Each point is reached from the start by the listed moves, each made once or not at all, plus a little noise. Is the number of moves made odd or even? Then give how often each move was made.

Moves:
(1): [ 60  23  25 -44  14 -44]
(2): [-10  10   9  12  -8  18]
(3): [-17   6 -15  18 -20   3]
Start: [-11  -8 -17  15   5  -7]
Points:
[ 34  20  -6 -11  -1 -50] => even (1, 0, 1)
[-23   1  -7  28  -2  10] => odd (0, 1, 0)

Moves:
(1): [ 25  13   7 -11   2   3 -15  21   8  -8]
(2): [-29   7 -10  -3  -9   6 -10  26   3  -5]
(3): [-29   1  -1  -8  -6  -8   6 -43  16  -3]
(4): [ 15   7  10   9 -33   2   0  19  -7  -5]
(5): [ -8   5  12  -1  15  -1  -3  20 -23 -21]
(6): [ -4  -8  -9  22  -9  11  -2 -19  19   5]
(7): [ 25 -11 -11 -10   2 -16   8   0 -11 -30]
(8): [ -1 -11   9   8   0   2  24  -7  11   0]
(9): [  2  15   6  29 -25 -20  10  20  15  11]
Start: [  5 -19 -24   9  24   6  29  -6   8  -4]
Points:
[ -5  -3 -27  24   6 -25  33  60  -9 -50] => even (0, 1, 0, 0, 1, 0, 1, 0, 1)
[ 18 -16 -36   7 -17  -3  27  39  -7 -45] => odd (0, 1, 0, 1, 0, 0, 1, 0, 0)
[ -7   4   8  26  11 -18  50   3  34 -25] => odd (1, 0, 1, 0, 1, 0, 0, 1, 1)

Moves:
(1): [  8   7 -21  -6   0  -9   8  -8  -7  -8   0 -20   8   1   0  -2   8   5
  11   8   3  11 -10]
(2): [ -2   4  -1  -6   3  -9  -2   2  -2  11   9   2   5  -2  -5   7  11  -7
  -8 -11   3  -1  -6]
(3): [-1 -7  6 -5  4 -1 -4  0 -2 -2  0 -3 -7  5 -3 -3 -3  0 12 -3 -8  4  1]
(4): [ -2  -4   1  -2   6 -13  -2 -13  12  -8  -4   3   4 -11 -16   6  -8   4
  11 -15   0  -4 -11]
(5): [ -6  -1   2 -11  16  -6  -1  10  -5  11  -4  -1   5  -3  -6   1   3   1
   2  11   8   2  12]
(6): [ 12  11   4  -3   4   8  -5  -5  -2  -1   0   2   2  -2   1 -11  -1   1
   8   3  -8   6  -6]
(7): [  1   6  -9   9   6   1  -4   1   1   4   4   1 -10 -14   2   2   7  10
  -6   1  -5   4  -2]
(8): [  5   1   5  -3  -6  -5   2   6   3   5  12   0  -3   3   2  11 -13  -5
   4   5  -5   0  12]
(9): [ -7  10  -3   5   9  -7  -4  -2  17  18 -10  -6  14   6   0 -14   2 -11
   4 -22  -8  -5   4]
(10): [ -1   1  -1  14   3  -8  -4   5  -5   2  -4  -3 -10  13  -1   5   6   0
   0   4   3  -5  -7]
(11): [  3  -5   0  -1   6 -16   2  -4  -1  -2  -2   6  15  -5  11  -1   0  -7
   4   5  13  -2   9]
(12): [ 12  -2  -3 -12  -4   0  -4 -12   7   8  -1  -1  -2   1 -12  11  15   3
 -10  -3   0  11   4]
(13): [  0   1  -5  -3  -2   1 -10   3  -1   0   1   4  -4  -3   7 -14   0  -4
  -7   3   7   3  -4]
(14): [  7   4  -5   8   4   7  22 -14 -18   7  -5  -6  -9   9  -9   6 -10  -8
  -3  -2   9 -19   1]
(15): [  3   0  -2 -13   7   7   1   2  -7  -2  -2  -4   2   6  15   3   3  21
  -9  -9   6 -12   7]
(16): [-13   3  -1   1  -8  -4  -5  -3  -7   3   7   6   7  18   9   5   1   7
   8  -7   2  12   2]
(17): [ 13  -5   3   3 -11  -5   8   7  -6   3   3   6   4  -9  -3   0   7   0
 -10   6 -10 -18   8]
(18): [ -3   0   4   2  -9  -3  10  -8   2   4   2   5  -4   6  -6 -12   8   5
   5  -2   5   6   5]
(19): [-11   1  -5   6  -5   5 -15  -6   3   7   1   5  -6  -4   8   5   6  -1
   1   3   3  -9  -1]
(20): [  5  13   6 -10  -2 -13   7 -10  -4   5  -7  13 -15   4  -1  10   4  -1
 -10  -3 -15  12   0]
Start: [ 1  6  2  3 -5 -4 -8  2  7 -2  2 -1  3  3 -3 -7  7 -2 -6 -2  0  4 -6]
Points:
[-12  39 -19  -8  12 -60   5 -22   3  33  -8   3  24  17   5 -18  40   7
  11 -13   3  45  13] => even (1, 0, 0, 0, 1, 0, 1, 0, 1, 0, 1, 0, 0, 0, 0, 1, 0, 1, 0, 1)
[ 22  18  11 -33  -5 -25   8 -41 -33  38  -5  27  -4  29   0   9  41  18
  -9  -5   5  -2  36] => even (0, 0, 1, 0, 1, 1, 0, 0, 0, 0, 1, 1, 0, 1, 1, 1, 1, 1, 1, 1)
[  7  23 -15   3   3 -11  -2 -44  26  42  -2  -4 -11   4 -17  14  18  16
  -9 -48   6 -24  12] => odd (0, 0, 0, 1, 0, 0, 1, 1, 1, 0, 0, 1, 0, 1, 1, 0, 0, 1, 1, 0)

Moves:
(1): [-1  6  1 -3  1  5 -1  5  4  1 -6 -2  1  2 -4  5 -6  4  1 -2 -4  5 -2  1
  3]
(2): [-10   8   2  -5   1  -6   3   5  15   3  -4   1   1  -3  11  -1   3 -10
 -10  -6   0   2  -4  -7  -6]
(3): [-5  8 -3 -1 -6  4 -1 -3  3 -1  1 -2 -6  3 -3  7 -4 -9 -2  5  1  1 -1  4
 12]
(4): [  0   3  -2  -2   3   1   8   3  -3  -5 -10   1   0  -3   6  -2   3   3
   4   7  -3   0  -1   2   0]
(5): [  8   3   7  -7   3  -4  -2 -13   8   1   6  -2  -2  -5  -4   0  -8   9
  -1  -1  -5  -1  -4  -9  11]
(6): [ 2  6 -5  1 -7  0  5  9  0 -7  2  3  4  6  3 -1  2 -2  2  2  0 10  4  2
  1]
(7): [-8  1  1  5 -2  3  3  1  5  0 -4 -2 -3 -2 -3 -1 -1 -1 -2  0  0  3 -3  0
  0]
(8): [  6   3   2   1  -1   1   2   0   3   1   7   5  -1   0   0   1   1   5
   0 -15   4  -3   8   9   3]
(9): [ 1 -1  3 -1  0  1  1 -6 -5 -5 -5 -1  1 -5 -1  4 -1 -1 -7 -2 -4  3 -7  7
  0]
(10): [-5  2 -3  6 -5  2 -1  7 -2  5  8  2  3 -2 -2  4  7 -4 -4  8 -7  2  5 -4
  2]
(11): [-3  2  3 -4  9 -1 -1 -4 -6 -4  2 -6 -7  0  9 -3  6  0  1  8 -5  3  4 -9
 -3]
(12): [ -9 -12   3   5  -5  -8   2   8   1  -7   1  -3   0   2   7   6   4  -7
  -3   2  -4   0  -2  -1  -3]
(13): [  1   7  -3  -7   9   6  -1  -5  -5   2 -10   6  -4   6  -7  -6   1  -6
  13   0  -7   4   0  -6   9]
(14): [-2  2  4  1 -5  1 -1  3 -2  3 -9 -3  7 -3 -9  4  2 -5  2 -2 -3  0  4 -6
 -1]
(15): [-4  1 -3  0  2  2 -3 -4  8  4 -2 -2  2  6 -1  1  5 -9  2  5  4  1  5  3
  7]
(16): [ 1 -5 -6  7 -5  2  3 -2 -4 -7 -1 -1  3 -2 -1  8 -8  1 -6  0 -8  2  1 -8
 -3]
(17): [-2  7 -5  4 -2 -3  1 13 -6  6  0 -1 10  8 -6  0  1  2  0 -5  4 -2  0  7
 12]
(18): [ -6  -3  -2  -9   4  -2   4   2   3   7   4  -7   0  -3 -11   6   4  -2
   4  -5   8   0   5   2   2]
(19): [  0  -1  -1   4  -1   2  -4   3   1   7   6  -4   1 -10  -2   0  -6  -4
   6  -6  -1   6   6  -3   2]
(20): [-1  3  2  0  0 -5  1  7  1 -6 -4  6  5  2 -1 -7 -4 -7 -6  0 -1  3  4  3
 -4]
(21): [ 4  6 -2  1 -1 10  1  1  4 -6  1 -8 -3  0 -8  3  0 -7 -1  0 -8  1 -4  1
  7]
(22): [-5  0 -2  1 -5 12  4  5 -1  5  6  0 13 -2  2 -3  2 -4 -2  3  3 -4  5  0
  1]
(23): [ -2   0  -2  -7  -5   3   4   7  -3  10  -7  -6  -2   2   7  -7   1   9
  -2   2 -11  -3   0  -7  -8]
(24): [  7  -5   5   1   3   7  14  -1  -4   7 -11   1   4   0  -4   8   3  -1
  -8   1   6  -4   1   1   5]
Start: [  0  15   0   6   2   2  -1  -1  -4  -4   0  -7  -7   1  -8  -5   3  -1
  10   8  -6  -3  -5   0 -12]
Points:
[-16  60   1 -15  -1  19  16  11  -8  16 -16 -14   5  -3  -4  -8  17 -13
   3   9 -40   1   2 -19  20] => odd (0, 1, 1, 1, 1, 0, 0, 1, 1, 1, 1, 0, 1, 1, 0, 0, 1, 0, 0, 0, 0, 1, 1, 0)
[ -2  25  -5  -4  10  29  21   1 -13  15 -16 -13   8  -6  -6 -12   5 -15
   8  36 -42   7  18 -37   8] => even (0, 0, 0, 1, 1, 0, 0, 0, 0, 1, 1, 0, 1, 0, 1, 1, 0, 0, 1, 1, 0, 1, 1, 1)
[ -4  41  -8   8   4  25  28  25 -18  -1 -36  -2  10  10 -27   6  11  -7
  10  17 -22  20  -8  12  21] => odd (1, 0, 0, 1, 0, 1, 1, 0, 1, 1, 0, 0, 1, 0, 0, 0, 1, 0, 0, 0, 0, 0, 0, 1)
[-19  37   2 -13  10  -6   9  16  16 -16   7 -16 -12   4  -9  -4  19 -39
   6  17 -37  22   1 -26   5] => even (0, 1, 0, 0, 1, 1, 0, 0, 0, 1, 1, 1, 1, 0, 0, 0, 0, 1, 0, 1, 1, 0, 0, 0)
[-23  51 -22   6 -21  36  11  32  -9   9 -20 -35   4   0 -55  20  -5 -26
  15   5 -47  30   3  -9  27] => even (1, 0, 1, 0, 0, 1, 1, 0, 1, 1, 0, 0, 1, 1, 0, 1, 1, 1, 1, 0, 1, 0, 1, 0)

Moves:
(1): [-4  1 -7 -2 -3 -7  0  1  1  4  0  2 -4  4  6  4  2 -6  1  2  3  0  5  2
  5 -5 -8]
(2): [ 4 -8  5  3  3  1  0 -2 -2 -3  3  6  8  2  8 -4  2 14  1 -1 -1  4  6 -6
  0  8 -6]
(3): [ 13   3  11   8  -4 -14  -8   3   1   4  -1  -6  -5  10  -6 -12   6   7
  -1   4   3  -1  -4   0  15  -1  -1]
(4): [ -9   5   3   6   4  -8  -3  -3   1  -4  -9   4  -2 -12   5 -16  -1   7
  -3   1  13  -2  -6   5   4  -1   2]
(5): [ -5  -8   3   3   5   1 -15   5  -7  -9  -3   0   2   7   8   5  -5   1
   1   0   6   5   3  -1   7   0  -5]
(6): [ -2 -11  -1  -3  -5  -8  -6   0 -10  -7  -7 -10  -9   5  -1 -10  -5   4
  -4  -5   9  -8   5  -5  -1  -5  -2]
(7): [  1  19  -7   2 -13 -12 -14   8   3  -8   2  -6   3   4   7   3   3   9
  -8  -4  15  12   2  15  -1   2  -1]
(8): [  3 -12  -7  -3   3  -5  -7   8  12  -7  -9  11  -9 -13   4   3  13   6
  16  -1   3 -15   6 -13   2  13 -12]
(9): [ 10  -2  -2  10   0  -6  -2   3   3   0   6   8   7   1  -4  -3   7   4
  -3   7  -5 -10  -3   5   4   3   1]
(10): [  3  -1   9  -8  -8  -1   6   0   3  -6  -5  -1   2   7  -9   7  -5   0
   0   3   4  -5   0 -13   9   0   1]
(11): [  0 -10   4  -5 -11 -11  -1   0  -9   8   6   2   1   4  10  -8  -6 -14
   1  13   4   1   6   5   0  10  15]
(12): [  0   5   2   1   0  -5   6   2  -6 -10   5  -1 -10  -1  -5   4  -5  -8
   6 -14  -6  -2   6 -10  -2  -2   6]
(13): [ 8  1 -3  2 10  1 -5  3 11  9  0 -9  2  5  0  4 -1  6 -1  0  0  2  7  1
  0 -7 21]
(14): [ 13  -6 -10  -6  18  -7   3  11 -20  12 -13   2 -11  -5  -8 -14  -3   6
   9  -7  -9 -18 -17  21 -17  -6 -14]
(15): [-12  -7 -12 -14  -2 -16  17  -1   2   3   0   2  -6   0  -6  -7   2  -6
  12  -1  -3   7  -3   1  13  -7  -4]
(16): [ -3   5  -3   6  -2  -5   0   3   4  -6   4   4   1  -9  16   6   0   4
  -4  -5  -3   3  -2 -10   3 -11  -1]
(17): [ -7  -1   7  -1   5 -12   5  -1   4  -7  -2  -1  -8   4 -10  -1   3  -2
   5  -1   4   6   4  -5   6  -6  -3]
(18): [ -2   3  -4   7  -9   6  17   9   3   8  10   4   0   4   6   7  16   0
  -1   2 -17  -6   6   2  -3  -9  13]
(19): [  1 -10  -1  -3  -3   2   8  -5   0   5  -9   1  -9  -7   1  -3  -7   1
   0   1   7  -1   5  -5  -1  12   0]
(20): [  3   5   9   6  -3  -2  -7   3  10 -10   0   4   2  -9  -1 -11   4   3
   4  -8   5  -2   4   4  -1  -2  15]
(21): [ 28  15  -5 -14 -12   4  -4  -1  -4 -19   1   4  -4   3  -3 -13 -10  -5
   3   3  -2  -2  -2   2   2  -2  -1]
(22): [ 6  2 -9  6  4  6  2  0  9  3 -7 -8 -5  9  7  2 -7  0 10 -3  7  7  1 -2
  1  8  6]
(23): [  0  -2   1  -5   4  -8  -3  -1   9   5 -14   7  -3  -8  10   1   1  11
  -6  -9   2  -1   3  -4  -9  10   0]
(24): [  7  -9   5  -9   6   9  -2   7 -13 -14   8   0  -4  18  -3   9   9  12
   6  -6  10  -1  -6   3   0 -18   5]
Start: [ -2   2   7   8  11   1   4  -5  -7   3  -1   3  -2   0   7   1 -13   2
   9  -4   1 -10  -3   1   4  -2   0]
Points:
[ 28   3  17  40  -7 -60 -35  25  27 -28 -21   8 -23  -4  39 -19 -18  29
  26 -10  54 -16  22 -19  46  22  50] => even (0, 0, 1, 1, 1, 0, 1, 1, 1, 1, 1, 1, 1, 0, 0, 1, 0, 0, 1, 1, 0, 1, 0, 0)
[  5 -21   9  10  10 -47  17  23  -4  -8  15  19 -27   9  36 -13  21  32
  41 -12   4 -19  12 -21  37 -25  39] => odd (0, 1, 1, 1, 0, 0, 0, 1, 0, 0, 1, 1, 1, 0, 1, 1, 0, 1, 0, 0, 0, 0, 0, 1)
[ 46 -29 -10 -14 -11 -51   8   0  17 -15 -43  19 -38  13  13 -35 -14  33
  37  -3  27 -33  16 -36  46  33 -26] => even (1, 1, 1, 0, 0, 1, 0, 1, 1, 1, 0, 0, 0, 0, 1, 0, 0, 0, 1, 0, 1, 1, 1, 0)
[ 33   7  18  15   0 -28 -10  21 -27 -28  23  12 -17  36  47 -14  -7  20
  18  -5  11  -7  15  -6  37 -38  42] => even (1, 1, 1, 1, 1, 0, 0, 0, 0, 0, 1, 1, 1, 0, 0, 1, 0, 1, 0, 0, 1, 0, 0, 1)
[ 18 -37  29   8  42 -56 -17  17 -50 -18 -34  -2 -48  34  22 -44 -24  41
  32 -32  43 -17  -2   1  10  -3   6] => even (0, 1, 1, 1, 1, 1, 0, 0, 0, 0, 1, 1, 0, 1, 0, 0, 1, 0, 0, 0, 0, 1, 1, 1)

Moves:
(1): [ -2   3   0   3  -6  14   0  -6   6  -2  -2  -5   4   8   3  -6   8   7
   4  11   1   5   4  13 -10]
(2): [ 0 -7 -6  6  1 10  4 -6  3 -7 -5 -4 -7  1  6  6 -2 -3  4 -1  5  3  2  1
  6]
(3): [  2   1   4  -8   7   8 -10  13 -18  -7  -1 -17 -15  -3   0   9   2   8
  -5  -3 -12  -1  -5   1  16]
(4): [ -1  12 -18  18  -3   3   5   5   0  -2   6 -14  -2   6  21   2 -12  -6
   7   5  -4   0   9  21  -4]
(5): [ -1   8   5  -2  -1   5   1   7   8  -3  -1  11  -4  -4 -11  -1  -8 -10
  -2  -1  -1  -1  -1  12   1]
(6): [ -1  -3  -2   0   4   2   0   0   3   3  -5  -1   3   1   3  -6  -2  -5
  -6   5  -1   0  -8   5 -11]
(7): [-8 -2 -6 -2 -4 -1 -1  8 -2  3 -8 -6  2 -3  8 -7  2 -9  3  6  5  0  3  7
 -2]
(8): [-1  2 -9 -8  5 -6  3 -8  6  2  5  4 -4 -2 -4  5  5 -3 -1  3  1  1 -7  4
  0]
(9): [  5  -3   7 -14  -3  -1 -14  -2   2   4   5  11   8  -9   7   0  -3   2
  -2   0  -5 -10   3  -3   3]
(10): [ -8  -4   2  -1  -9  -7   6  -7   2   3   2   2  -4  -1  -2 -13   0  -1
  -5   7 -13  -6   2  -1  -4]
(11): [  9  18   2  -7   4   2  -4  -5   7   9 -13   9   3  -8 -11   5 -16  -7
  -9  -2   3 -14  14 -14   1]
(12): [  0   6   3   5 -14  -6   5   3   5  -4  -7  -1  -5  -8  -3 -10  -6   7
   0  -2 -10 -10   1  14  -5]
(13): [ -1  -3  -1   3   5  -7  -8  -4   4 -14  -4 -10  -1   3  -5  -4  10  -5
  -3   2   0  -4  -1  -8   8]
(14): [ -1  -3  -4   3  -9  10  -6   1   4  -2  -1 -15  -2  -1   2  10 -11   5
   4  -1   3   6  -7  -7   5]
(15): [  3   1  -6  -3   0  -4   4   8  -3   0   5  -3  -2   3   2 -12   5  -2
   9  -7  -2   1 -13   1  -1]
(16): [  5   4   1  12  11  -3  -2 -11   3   5   2   5 -11  -8   7   1  -2  -9
  -2   2  10   3   4  -6   2]
(17): [-8  7 -7  4 -8  1  3 -3  8 -2 -1  4 -5 -4  3  2  6  3 -4 -1 -5  5 -7 -1
 -9]
(18): [  6  -9  -4  -1   5   1  -8   1   1  -3   9  -4 -13   6  10  11   3  -2
   9   4   2   0  12  -3  -5]
(19): [ -2 -15  -2   3  -7   3   1  13   2  10  -6   5  -6   7  -3  -1   5   8
  -9   2  -2  -7  -5   2  -2]
(20): [  5   0  -2   9   1   5  -4  -5  -4  -1   0   3  -3 -10  -6   5  -4  -5
  -1   1   2  -3   5  -2   3]
(21): [14  0 -4 -8 -5  8 -1 -1 -2 -1  8 -3 -6  3  3  9  0 -5 -6  1  7  6  7  0
 -3]
(22): [  5   1   3  -6   2  -5   2   4   5   3  -2  -2  -1  -4 -10  -6   2   1
  -1  -2 -13   7   3  -1   5]
(23): [-3 -1  0  4 11  5 -4 -2  7 -8  2 -6 -5 -8 -3  7 -5  6 -5 -3  3 -1 12 -4
  7]
(24): [ -7   8   2   5  -1   2 -11 -13  -2   3   7  -5   2   2   0   5  -4  -4
   0 -11  -4   6   4   3  -5]
Start: [ 11  -2 -12   2 -13  22   5  10 -10 -15   2  12   4   2  -7   4  -8  -4
  -4   2  -3  -2   2   1 -11]
Points:
[ 22  10 -19   4 -24  20   6   7   6   0 -19  32 -10 -19 -34   8 -22  -4
 -23   4  -8 -35  11   4 -13] => odd (0, 0, 0, 0, 0, 0, 0, 1, 0, 0, 1, 1, 0, 0, 0, 0, 0, 0, 1, 1, 0, 0, 0, 0)
[  4  36 -28  37 -37  37  -7  17  15   2 -20   2 -18 -15   1   7 -58 -29
 -11   0  -2 -18  24  33 -20] => odd (0, 0, 0, 1, 1, 0, 1, 0, 0, 0, 1, 1, 0, 1, 0, 1, 0, 0, 1, 0, 0, 0, 0, 1)
[ 45   8 -13 -27 -38  54 -24  15   3  -5 -13   1 -22 -26 -30  24 -24  15
 -30  10 -27 -20  18   8   3] => odd (1, 0, 1, 0, 0, 0, 0, 1, 1, 0, 1, 1, 0, 1, 0, 0, 0, 0, 1, 1, 1, 1, 0, 0)
[ -6  41 -45  20 -31  29   1  25 -12 -27   7 -11 -31 -20   2   2 -20 -23
   3  -8 -31  -3  -9  59 -18] => even (0, 0, 1, 1, 1, 0, 1, 1, 0, 0, 0, 1, 0, 0, 1, 0, 1, 0, 0, 1, 0, 0, 0, 1)
[ 27  44 -37  28  -8  32  -3 -26  25 -26  -6   4 -27 -12  -3  15 -44 -54
 -21   4   4 -12  26  32 -20] => odd (0, 1, 0, 1, 1, 1, 0, 1, 0, 0, 1, 1, 1, 0, 0, 1, 0, 0, 0, 0, 1, 0, 0, 1)
[ 21  -2 -31  10 -26  41   0   4  30  -4 -25  -1 -36 -12  -3  11 -17  -9
  -1  22   3  -6  26  11 -14] => odd (1, 1, 0, 0, 0, 0, 1, 1, 0, 0, 1, 1, 0, 1, 0, 1, 0, 1, 1, 0, 0, 1, 0, 0)
[ 24  -7 -31  13 -38  60 -16  -9  23 -50  -2 -17 -18 -20   4   5 -12   2
 -10   9  -4  -4   1   8 -19] => even (1, 1, 0, 0, 0, 1, 0, 0, 1, 0, 0, 1, 1, 1, 1, 0, 1, 0, 0, 1, 1, 0, 1, 0)
[ 11   5 -16 -22   0  33 -44  35  11 -20  -9   0 -29 -22 -18   6  -9 -18
 -29  -9 -33 -18  14  -3  -4] => even (0, 0, 1, 0, 1, 1, 1, 0, 1, 0, 1, 0, 1, 0, 1, 0, 1, 1, 1, 0, 0, 1, 1, 1)
[ 18  18 -34  -6  -5  57 -25  23  13 -13  -1 -14 -27 -19 -10  26 -50 -13
 -19 -14 -30 -10   4  22  10] => even (0, 1, 1, 1, 1, 1, 0, 1, 1, 0, 1, 0, 0, 1, 1, 0, 0, 0, 1, 0, 0, 1, 1, 1)
[  2   5 -31 -13 -34  45   2  15   5  -4 -14  -3 -23   0 -15  -4  -4  10
 -25  15 -29  -9 -29   3 -27] => even (1, 0, 1, 0, 0, 1, 0, 1, 0, 1, 1, 0, 0, 1, 1, 0, 1, 0, 1, 0, 0, 0, 0, 0)
[ 43  16 -40  25 -26  52 -13  24   3 -10  -9 -19 -59 -23   7  36 -41 -10
 -26  12 -21  -8  27  10 -17] => odd (0, 0, 1, 1, 0, 1, 0, 0, 0, 0, 1, 1, 0, 1, 0, 1, 1, 1, 1, 1, 1, 1, 0, 0)
[ -3  14 -15 -16 -28  53 -15  -8  17  -4 -12  28 -19 -11 -16   7 -15  -8
 -38  10 -34 -18  -1  22 -24] => even (1, 1, 1, 0, 1, 1, 0, 1, 1, 1, 1, 0, 0, 0, 0, 0, 1, 0, 1, 0, 0, 0, 0, 1)
